Each row of a before or after table is a point. The points were changed in one or more steps. Then noise was added and the rows were shuffled. The steps act on how far a point lies along the listed directions, d1 being the first. Name the steps. A step turns or swaps two directions, mirrors them in a line or flattens them onto one, adds a multiple of one to another, or multiplies one. Angles are multiples of 10 degrees, from the lower direction toward the higher: turns from -170 to 170, lines from 10 to 170 but not 90. Use the fewest steps. Two steps may share a direction if one is a turn and the other turns, adds or multiplies; they go together, in the order done. Otherwise the lowest direction goes first.
In the rows, zero is written as 128.

Directions:
(1): [ 88 167 174]
(2): [180 123 177]
(3): [ 98  68 154]
Before (11 x 3):
[[138 176 150]
 [122 168 107]
 [169 142 156]
 [183 146 142]
 [ 95 223 218]
 [ 46 174 186]
 [167 154 124]
 [142 104 154]
 [ 95  92 139]
 [163 159 141]
 [152 147 131]]
After (11 x 3):
[[123 110 132]
 [132 157 126]
 [101  86 151]
 [110 148 148]
 [156 160 106]
 [132 142 124]
 [138 156 121]
 [139 150 117]
 [ 20 119 242]
 [156 162 103]
 [ 17  84 240]]
Steps: add 1 times d1 to d3; multiply d2 by 0

Directions:
(1): [146 154 212  80 161 104 103  93]
(2): [172 155  63 114 123 107  54  99]
(3): [216 117 132 176 154 111 176 107]
(4): [170 150 167 156 101 182  84 189]
(5): [163 112 105  51 153 118 152 196]
(6): [157 110 133  82  49 167 155  83]
Before (10 x 8):
[[ 44 120 168  71  95 132 130 138]
 [ 35 101 156  74 148 129 144 158]
 [145 120 141 130 137 127 133 166]
 [143 113  77 190 102 121  84  46]
 [112 142 122 131  78 173 152 168]
 [ 76 180  45 170 148 127  17 151]
 [ 76 101  78  30 105 124 152  80]
 [ 89 160  65 205 137 148  66 140]
 [116 124 206  95 105 143 146 163]
 [ 48 135 150 107 133 135 180 174]]
After (10 x 8):
[[159  91  87  56 165  86 204  80]
 [ 69  90  66 103 121  93 180 123]
 [ 76  83  54 134 107 119 173  82]
 [118 161  77  88 109 131 103 148]
 [163 134 175 139 218  81  76 140]
 [ 84  99  88 122  79 143 159 173]
 [126 123 132 136  93 151 112 127]
 [ 89 181 140 142 175 109  44  76]
 [ 61 183 184 116 171  90  59  32]
 [ 97 133  38 141  95 128 158 100]]
Steps: turn d1 and d2 by -100 degrees; turn d3 and d4 by 60 degrees; swap d5 and d6

Directions:
(1): [163 167  82  60 159 126 121  82 170 180 172]
(2): [188  92 159 107 135  82 121  75  41 132 128]
Before (11 x 11):
[[123 152 105 113 136 137 125 126 163 138 138]
 [107 110 149 151 121 140 133 152 123 112 120]
 [119 136 117 118 131 148 126 128 153 124 135]
 [121 144 119 129 132 139 125 137 153 130 139]
 [121 130 122 133 120 139 127 129 134 122 122]
 [107 141 125 127 118 143 125 139 154 125 128]
 [ 61 126 129 187 115 158 130 183 157  97  94]
 [115 125 122 150 109 127 138 142 136 113 117]
 [142 119 132 131 121 116 128 126 121 123 124]
 [116 152 102 111 133 148 124 128 163 135 132]
 [110 130 121 133 130 132 129 131 153 128 126]]
After (11 x 11):
[[131 138 125 126 133 131 124 127 139 131 139]
 [108 141 125 127 118 143 125 138 154 125 128]
 [141 137 115 102 134 129 120 106 128 136 131]
 [ 96 136 113 156 107 142 140 159 164 111 116]
 [112 130 122 132 131 131 128 130 150 129 126]
 [150 136 118 103 139 117 122 104 123 141 139]
 [116 132 118 134 119 141 127 133 139 122 122]
 [  7 158 101 205 109 199 137 230 235  92  94]
 [ 75 130 133 162 117 164 136 180 168 110 120]
 [131 128 123 114 132 139 125 118 136 125 135]
 [137 122 130 133 121 119 129 131 128 123 124]]
Steps: add 1.5 times d1 to d2

Directions:
(1): [112 110 207 127  98  66  52 188 126 158 126 164 160 140]
(2): [172 137 117  27 102  90 148 101  69 133 119 115 193 101]
(3): [145 101  63 170  80 151  98  90 138 215  87 144 172 150]
(4): [172 154  98 117 132 154  84 129 143  82 119 241 120  75]
Before (12 x 14):
[[120 111  76 198 102 161 117  97 155 210  90 129 134 168]
 [135 134  93 126 133 164 110 124 147  98 129 186 121 108]
 [162 150  84 176 144 175 117 106 161 117 115 196  95 107]
 [156 148 109  97 134 137 117 146 150  94 115 188 130  79]
 [138 150 130 135 131 131  96 154 146 107 142 181 111 112]
 [129 148 111 148 173 167 122 132 162 101 134 174  92 104]
 [176 132 119 102 113 120  84 140 119 133  92 200 169  94]
 [154 120 161  59  94  82  81 111 100 160 101 131 191 115]
 [172 154  98  95 138 166 140 116 139  69 114 180 133  93]
 [108 120 113 151 132 143 155 102 131 164 121  75 102 158]
 [147 140 116  88 131 106 111 131 132 106 114 159 143 115]
 [168 135  88  94 141 127 123 120 128  82 131 192 138  95]]
After (12 x 14):
[[111  99 116 217  96 138  77 130 166 214  90 149 131 172]
 [169 133 133  72 118 106  98 144 104 134 107 175 181  99]
 [166 136 175   8  97  61  99 113  71 140 109 123 213 100]
 [148 138  93 203 133 166 105 116 177 141 119 183  91 121]
 [127 152 130 142 140 137 114 151 149 101 150 166  98 116]
 [168 132  80  84 133 123 135 115 120  98 125 171 148 104]
 [123 123  97 135 131 160 115 125 150 116 130 177 119 122]
 [175 143  83  95 129 157 148 104 135  97 106 157 154 109]
 [108 114 116 168 125 149 137 114 146 173 116  99 109 158]
 [120 139 110 177 172 176 119 135 175 117 135 167  78 118]
 [152 146 108  90 133 136 125 140 145 105 120 164 132  86]
 [143 140 117  72 129 107 121 130 122 102 113 138 155 111]]
Steps: turn d1 and d3 by -30 degrees; multiply d2 by 1.6; multiply d4 by 0.7

Directions:
(1): [115  97  55 175  35 108 192 123 122 133 141  83 179  93 146 121 109  90
  98  96]
(2): [198 155 149 179 103 139 117 155 125 249 114 103 137 160 124 176 143 103
 175 131]
(3): [165  55  92  93 239  75 160 144 124 157 155 114 139 121 146 135  89  82
 150 115]
(4): [128  97  80 125 125 172 123 101  94 110 130  71  79  79 167 167 155 194
 220 133]
Before (12 x 20):
[[126 148 143 143 115 131 131 130 133 140 123 138 134 131 133 119 133 119
  114 127]
 [138 151 139 135 107 127 120 134 141 149 126 130 134 144 126 154 119 117
  118 123]
 [128 116 129  87 194 134 116 122 111 108 136 123 101 124 135 146 133 164
  164 143]
 [128 119 134 107 143 140 127 120 122 125 128 122  92 130 134 150 138 153
  161 140]
 [141 149 124 160  67 147 117 116 133 150 122 108 121 124 125 149 138 146
  148 131]
 [138 141 135 170  97 131 149 118 131 149 131 116 141 133 127 126 128 116
  112 128]
 [137 113 135  92 203 132 106 123 129 126 134 139  89 112 134 130 129 159
  164 146]
 [143 119 151 106 177 116 121 126 134 117 132 133 122 136 132 123 124 140
  143 141]
 [142  85 113 105 189 100 137 134 117 147 147 127 143 114 133 124  97 111
  127 127]
 [152 113 136 125 165 109 125 152 137 166 144 134 149 144 125 128 110  98
  129 120]
 [162 150 127 156 109 126 136 134 133 171 122 121 142 137 116 147 136 101
  135 119]
 [129 130 135 138 104 137 136 115 130 129 123 133 138 122 124 118 128 122
  125 132]]
After (12 x 20):
[[111 117  75 148  64 140 163 114 108 110 135  83 145  97 146 143 131 143
  133 121]
 [138 122 146 117 154 129 127 118 128 133 125 142 127 133 123 120 125 120
  137 137]
 [152 107 133  97 205 111 107 125 134 134 139 136 103 129 130 139 114 143
  161 136]
 [117 114  70 159  56 135 163 113 123 124 135  94 138  79 148 125 123 136
  121 117]
 [ 95 164 124 171   7 160 128 114 114 120 117 120 155 108 119 115 136 154
   93 133]
 [142 135 166 126 173 127 123 118 137 132 128 142 116 146 123 120 129 130
  120 140]
 [143 151 140 126 139 127 122 127 136 127 122 142 130 139 113 132 135 113
  118 129]
 [136 143 139 110 141 110 123 133 139 132 128 141 128 140 129 149 114 113
  115 122]
 [135 131 143 123 158 122 128 135 133 141 129 144 132 136 136 118 126 111
  121 126]
 [122 104 103 128 108 131 159 116 121 125 130 102 118 114 143 141 128 135
  146 127]
 [107 155 134 160  49 141 124 136 138 127 128 135 160 133 115 113 132 121
   89 117]
 [128 121 112 158  71 120 153 117 132 119 131 105 152 115 140 118 125 124
  119 124]]
Steps: multiply d3 by 1.6; turn d1 and d3 by -150 degrees; flatten d2 and d4 onto the line at 100 degrees
